Rows are points. Before rounding, the points of a table are all equally far from one centre. They may lie mostly on one side of it. Write the centre, to within rounding.
In the rows, zero is written as 128.

Points (8 x 2)
0: 138 158
1:  91  84
2:  87  87
3: 117  77
4: 158 122
5: 148  93
6: 142  87
7:  98  80
Centre: 115 121

Points (15 x 8)
0:  43 117 153 154  91 101 166 140
1:  93 126 146 177 129 108 205 151
2: 116 186 126 140 113  89 158 104
3:  69 134 178 118 117 134 196 147
4:  76 166 150 116 114  64 132 142
5:  41 111 142 109 130 111 183 123
6:  94 108 105 161 123 146 167 104
7:  81 122 136 102 157 151 140 149
8:  77 111  98  95 116 121 146 107
9:  84 194 135 135 146  90 165 130
10: 103 169 176 115 153 104 175 149
11:  70 149 184  98 103 109 148 120
12:  95 139 190 161 113  92 139 116
13:  97 134 149 113 145  89 159  77
14:  75 157 118 123 123 139 117 103
Centre:  94 135 137 132 120 111 158 133

Points (16 x 12)
0:  72 120  84 134  87 138 122 145 186 101 139  85
1: 103 122 120 186  98 115  96 173 177  97 178 106
2:  82 141 131 167 115  87 107 198 150 104 127  86
3: 110 113 111 134 119 110  92 201 130  81  52 133
4: 113 124 114  93  69 119 130 194 168  97 126 110
5: 136 148 114 190 135 150 124 158 134 151 151 182
6: 116 137 110 150 125 106 114 150 142  56  63  83
7: 103 154 126 169 142 159 102 131 220  94 110  88
8:  96 126 107 128 102 100  87 164 159 146 143 186
9:  93 105 102 114  76 105 147 189 140 123 124 148
10: 105 150 157 120 155 128  77 186 108 127 133 165
11:  92 157 128 167 123 116 149 170 111  74  81 143
12: 148 133 161 135 118 176  82 116 168  94  58 129
13:  92  80 124 117  95 149  89 129 139  51 112 104
14:  78 179 128 104 101 151 104 172 130 105  86 121
15: 124 168 137 167 150  92 145 177 119  88 128 112
Centre: 121 119 124 143 130 141 112 152 152 112 116 128

Points (30 x 24)
0: 182 155 137 123 161 183 164 127 104 120  85 167 104 146 119  75  99  96 145 131 139 123 108 136
1: 104 171 158 116 172  94 158 100  91 111 138 155 111 173 122 101 117 120 165  58 202 187 104 153
2: 118 138 182  71 144 144 197 119 109 110 197 108 121 179 134  80 138 112 134 109 141 161 136 114
3:  96 177 115  96 161 107 149 160  86  87 154 171  94 165 155 103 103 126 163 145 179 154 119 162
4: 132 152 169  74 119 136 127 182 128 109 106 151  81 141 160  97 110 127 169  90 178 190 136 164
5: 102 163 155 102 186 107 137 137 115  90 105 167 125 165  85  68 124  78 186 100 165 187  99 119
6: 140 145 188  90 135  91 165 119  91  55 160 133  78 115 148 104 127 128 164 122 154 144 119 152
7: 136 154 111 164 161 140 125 167  73  92 108 157 131 177 163  94 109 134 171  95 143 181 107 120
8: 132 156 121 138 181 171 141 185  68  98 105 170 112 137 141  68 117 127 183  97 178 139 139 115
9: 141 129 153 106 181 133 140 136  89  96 137 136  86 169 148  99  94 196 176  71 142 161 143 101
10: 160 135 162  67 132 130 143 130  97  88  87 181 113 157 128  70 113 158 110 135 145 176 123 117
11: 130 113 170 109 152  80 134 128 102 101 130 143  92 138 188 106 139 118 170  82 184 181 113  91
12: 108 161 119 124 151 126 181 116  48 119 144 135 114 147 111  69 120 140 174  61 132 165  89 122
13: 147 119 172 118 195 113 120 113 130 101 118 162  72 151 141  78 101  98 149 139 173 121 115 114
14: 102 136 156  63 150 125 156 148 113  77 126 138 102 149 156  87  47  78 166  72 166 148 127 137
15: 106 173 182  99 158 176 161 168 116 116 128 165 110 170 124  60  90 149 144 106 140 151 103 100
16: 117 127 159 138 122 163 177 136 119  78 153 179  90 185 127  33  95 105 159 101 155 165 110 100
17: 120 146 160 112 127 167 161  90 143  71 159 137 117 122 140  84  95 106 161  57 172 124 117 141
18: 150 169 180 106 169  94 144 134  85  94  94 187  77 157 109 102 139 123 186 120 147 138  97 139
19: 143 128 170  86 120 122 126 171  83  94 110 128 127 153 163  87 114  98 145  81 145 173 123 194
20: 128 137 117  93 167 173 154 154  90  93 143 126 164 168 157  87 114 172 168 131 171 168 124 144
21: 131 144 166  96 162 123 155 149 139 103 138 129  94 131 144  81  89  96 218 112 170 172 135  78
22: 116 110 132 124 170 104 170 119 114 109 118 186 121 120  85 108 113 149 187  97 172 146 148 127
23: 149 121 186 115 158 130 165 115  92 125 103 140  97 180 137  65  85 150 150  77 196 125 109 141
24: 145 144 174 131 146 193 172 139 123  65 138 145 119 173 105  77  97  90 144 102 147  97 110 125
25: 133 139 156  77 182  99 193 145 130 149 145 146 104 165 108  93 148 119 178  75 173 119 134 121
26: 125 137 173  94 144 149 135 142  72  62  85 139  95 118 132  56 138 126 161 147 132 167 125 134
27: 148 146 172 100 136 118 165 165  99  79  99 142 112 183 152 125 104 167 148  86 159 148 109 178
28: 171 153 137 108 189 130 171 141  83  89 119 134 108 108 135  97 113 124 152 116 129 168 169 170
29: 119 128 152 106 158 144 187 135 102 124 114 144  74 191 182  55  98 123 175 105 123 167 149 133
Centre: 134 134 142 101 146 142 150 133 100  98 133 146 106 160 127 100 125 112 156 100 158 156 122 125

Points (31 x 24)
0: 107 104 194 176 130  84  96 109 124 119 170 102 131 161  99 149 161 173 162 123 207 153 130  95
1:  72  75 148 137  81 105 133  74 125 142 135  73 124 141 105 111 128 126 161 111 188 159 137  63
2: 150  96 133 148 101  89 130 108 147 186 180 106 162 129 111 126 110 170 145 134 234 134 143  97
3: 139 134  95 135 118 114 106 110 107  98 179  91 151 127 103 159 129 134 156 122 204 108 152 138
4: 104  78 136 156 114  89 131  88 100 149 145  88 137 171  84  94 163 190 150  85 195 146  88 141
5: 133  92 174 137 124 102 121  73 157 141 158  94 108 126  69 170 132 172 187 109 203 149 141  94
6: 110 157 134 134 130  75 121 129 150 127 164 128 149 132  55 152 137 167 146 117 208 178 147 103
7: 138  79 137 150 136  93  93 137 109 118 161 114 128 138  69 159 148 214 144 105 194 129 153 122
8: 123 127 131  87 118  37 119  95 118 123 115 103 140 161 101 147 122 118 151  99 193 160 143  82
9: 164 119 164 150  95  76 115  93 156 146 161  87 137 132 107 135 109 129 150  98 185 138 195 113
10: 180  95 134 125 115 117 132 112 122 203 164 116 162 163  67 158 107 152 109  93 167 131 123 110
11:  73  79 147 127  92  79 131  78 115 166 122  94 135 112 114 179 150 137 119 123 168 123 151 112
12: 145 105 148 122  95 100 108  88 108 110 131 108 155 142  62 163 104 181 138 115 192 116 112  88
13: 118  83 158 122 107 116 136 128 131 117 149  82 128 134  71 177 119 147 126  77 187 171 119  88
14: 152 123 132 124 108 110 134 112 148 151 191  97 138 194  80 173 135 178 106  90 174 145 127 142
15: 123  85 114 130  79 110 116  93  84 191 147 122 116 159 124 193 169 176 197 133 172 118 126 118
16: 111  62 113 120  95 121  86  78 133 171 133 133 132 148  57 158 127 173 122  78 196 123 142  91
17: 143 103 165 121 102  98 121 111 118  97 142  97 133 153  63 134  97 155 124 108 171 123 163  89
18: 127 114 154  96 104  91 152 108 145 113 168 128 107 194 110 166 140 165 153  78 197 115 141  91
19: 101  55  84 122  95  75 108  71 138 123 135 143 150 148 108 158 140 181 127  77 166 157 118 115
20: 136 142 157 129  97  86 132 100 103 125 150 108 122 162  82 158 122 170  91  91 172 156 160  62
21: 122 104 146 115 143  89  76  79 133 125 176 111 119 175  98 124 107 155 137 131 214 128 111  95
22: 125 128 124 173  83  71  77  73 140 152 163  91 148 144  84 122 129 170 119 116 195 155  99 112
23:  92  99 146 165  76  92 121 101  81 154 183  95 112 159 110 153 116 183 126  90 171 162 119  94
24: 106  92 161 139 137 118 104  98 138 136 134  97 130 149  83 178 107 177 134 139 172 116 156  53
25: 159  66 165 150 110  97  97 112 130 139 124 118 136 149 127 174 104 190 135 108 165 152 149  53
26: 144 105 152 160  88  92 119  73  99 118 143 129 179 130 126 152 166 126 145  74 208 176 124 130
27: 142  91 109 151  86  95  83  71 135 151 152 142 123 155  73 158 124 187 133  74 212 132 145 125
28: 138  97 111 141 113  71 107 127  74 168 149  74 151 117  93 132 149 132 172 102 214 135 110 126
29: 105 113 144 127  80  71  90  99 116 122 153 116 130 209  86 144 129 150 130 116 182 123 128 142
30:  94 166 105 151  74  90 123  95 103 163 144  98 109 140 120 155 110 126 155 133 189 155 127 139
Centre: 129 114 123 136 120 115 118 105 127 154 136 119 133 148 116 132 153 153 150 107 163 146 135 104

Points (27 x 24)
0:  62 159  92 137  98 116 149 130 136 130  73 188 112 132 144 163 124 130 146 118 100 121  88 156
1:  81 120  80 166  78 103 191 131 129 145  74 154  93 128 138 151 140 136 152 133 100 116 100 205
2:  80 143 101 150  94 121 176 156 114 153  46 132  90 129 157 157 131 140 119 133 113 112  92 205
3:  62 177  78 118 124 142 148 128 143 148  29 125 129 117 126 128 122 123 115 161 112 108 123 179
4: 116 146  89 143 109 139 177 105 118 150  59 146 102 166 133 115 100 145 107 163  86 113  76 200
5:  74 151 124 139  95 121 159 124 150 147  32 159  99  99 143 160 107 114 125 177 108 124 129 193
6: 113 152  95 166 133 130 162 156 128 164  62 189 100 147 148 136 104 111  84 122 131 107 131 180
7:  86 166 125 161 100 107 154 121 106 118  76 102  89 133 152 147  81 133 131 138 108  77 105 178
8:  95 180 102 160  86 122 154 129 123 144  34 131 106 125 126 161 134 124 122 127 101 118 139 182
9: 115 152  95 165 148 138 172 116 139 152  47 170 106 128 142 168 149 150 139 154  67 111 115 195
10: 109 140 123 101 120 132 137 117 144 135  36 157 112 146 162 167 149  90 139 120 125  84 107 198
11:  73 157 106 137 147 132 160 125 107 143  29 169  88 109 145 142 125 110 134 129 108 109 127 190
12:  75 165 101 162 130 140 186 101 139 130  39 151  71 116 155 148 136 138 129 132 137 116 141 194
13:  58 171  74 121 130 144 174 113 139 159  51 182  82 120 146 170 136 104 128 150 108 118 135 176
14:  84 153 106 144 138 127 127 147 129 129  79 148  98 102 189 170 119 107 113 121 106 130  90 209
15:  54 181  97 126 142 112 171 144 144 134  44 118 100 119 122 144 152 128  92 156 100 128 123 172
16:  97 143 111 136 131 126 142 141 118 157  51 159  93 122 132 119 142 132  99 112  70  83 113 201
17:  74 113  90 125 108 146 178  79 139 137  53 161 101 156 122 149 129 128 111 140 115  91  83 179
18:  96 178 104 132  98 120 166 124 127 149  31 143 111 145 136 136 117 112 117 132 123 138 105 204
19: 110 157  98 149 143 113 168 107 148 126  46 158 130 133 144 181 124 115 106 151 102 124  87 192
20:  89 199  82 132 136 147 174 102 151 153  76 164 109 118 161 116 127 117 104 154  89 138 118 210
21: 123 167 110 129 123 123 180 107  98 132  60 171 101 129 146 143 104 104  96 114 122 104 113 206
22:  70 143 104 170  99 122 162 102 145 139  43 152 110 137 144 149 127  98 113 120 120 105 116 171
23:  69 131  92 140  97 125 164 124 118 135  52 170  98 128 113 160 106 105 110 160 108  77 137 178
24:  68 165 126 177 141 104 151 122 142 114  54 132 112 123 145 119 128 118 133 136  90 111 121 178
25:  94 149 144 136 118 115 172 112 139 155  37 153  84 141 157 168 115 146 106 133 101 106 102 199
26:  45 163 103 143 117 106 178 150 150 162  40 139  98 116 140 135 116 122 132 129 101 122 120 160
Centre: 125 129 104 112 130 127 153 121 142 151 118 126  91 122 142 136 132 130 133 154 124 122 132 153

Points (29 x 24)
0:  83 148 161 126  90 108 139 108 141 147 121 149 186 114  89 177 171 201  95 159 164 137 184 156
1:  81 108 185 129 107 178 126  81 105 126  95 155 172 141 114 167 136 202  95 156  99 163 167 155
2: 119 153 181 152 178 117 135 140 155 147 133 154 140 133  94 149 132 133 135 170 178 145 176 156
3:  76 146 181 178 106 144 121 102 178 146 118 136 130 110 107 106 148 131 122 111 148 186 177 181
4:  82 184 160 119  95  97 119 130 139 129 137 175 176  94 112 154 123 164 126 167 152 106 214 148
5:  74 178 174 125 116 128 115  84 172 160 115 138 119 118  97 174 142 150 107 176 123 152 169 166
6:  95 165 177 121 127 122 161  98 132 153 154 164 172 119  90 139 147 164  90 151 150 148 195 156
7:  69 159 189 155  82 130 148  99 162 100 113 131 129 133 104 122 135 133 133 145 160 167 191 180
8: 108 151 171 161 145  72 149 101 135 164 138 149 146 118 116 117 125 159 102 150 141 144 160 206
9:  77 155 163 126  88 127 170 132 144 165 130 175 142 124  87 132 139 132 120 190 170 123 177 133
10: 113 109 162 147 105  92 143 147  95 144 122 181 138  95  88 142 147 158  70 174 148 118 183 128
11:  87 174 151 151  87 116 146 104 119 143 107 140 166 136  87 177 161 172 112 190 154 139 147 190
12: 135 121 195 152  64 130 140 135 133 149 100 145 168 175 145 189 146 131 128 142 139 109 173 177
13: 114 181 195 166 129  78 140 120 136 146  94 163 161  96  99 128 161 150 104 165 174 124 169 137
14:  96 161 211 133 101 134 159 150 154 112 117 178 182  80 120 127 112 170 123  93 152 137 182 185
15:  88 160 152 157 106  73 158  81 152 152 128 143 166 128  80 127 150 165 114 138 179 136 180 133
16:  86 173 190 142 109 126 115 109 148 135 114 150 141 145  79 163 127 145  85 178 170 114 193 175
17: 100 170 123 136 101 111 105 107 167 121 105 127 161 132  86 142 142 154 163 178 184 138 185 209
18:  76 116 189 130 121 162 165 130 154 138 120 132 135 112 117 120 167 142 127 162 174 165 161 192
19: 112 158 188 135  71 104 130 150 137 139  94 131 155 114 103 119 104 173  98 186 164 186 194 140
20:  95 174 158 170 101 122 137 154 128 126 121 137 171 126  63 163  93 140 114 178 172 131 184 191
21:  90 144 168 170  87  99 123 108 105 139 148 134 169  73 124 109 128 141 136 116 154 146 209 130
22:  99 168 175 119 111 109 173 122 134 148 100 152 147 134  98 154 120 160 131 177 169 191 169 149
23: 123 182 192 116  95 122 167 105 135 148 108 157 162 107  77 135 140 148 126 128 146 175 204 179
24:  90 157 189 137  93 105 166 136 131 159 139 150 182  79  94 125 143 184 105 147 153 165 173 160
25:  88 129 150 151  66 102 109 135 139 111 114 167 165 122  91 147 152 125 112 163 196 147 191 158
26:  94 165 136 133  85 101 157 101 141 132 134 132 148  95 107 167 173 178 130 161 166 160 181 150
27: 105 173 185 126  93 126 152  90 155 124 122 150 135 166  73 135 130 125 119 160 166 125 197 168
28: 108 126 170 166 116 123 176 111 136 168  97 165 131 113 112 140 155 140 113 143 153 172 223 142
Centre: 120 128 142 137 110 140 126 125 143 131  85 131 159 113 106 125 119 156 126 134 123 116 156 148
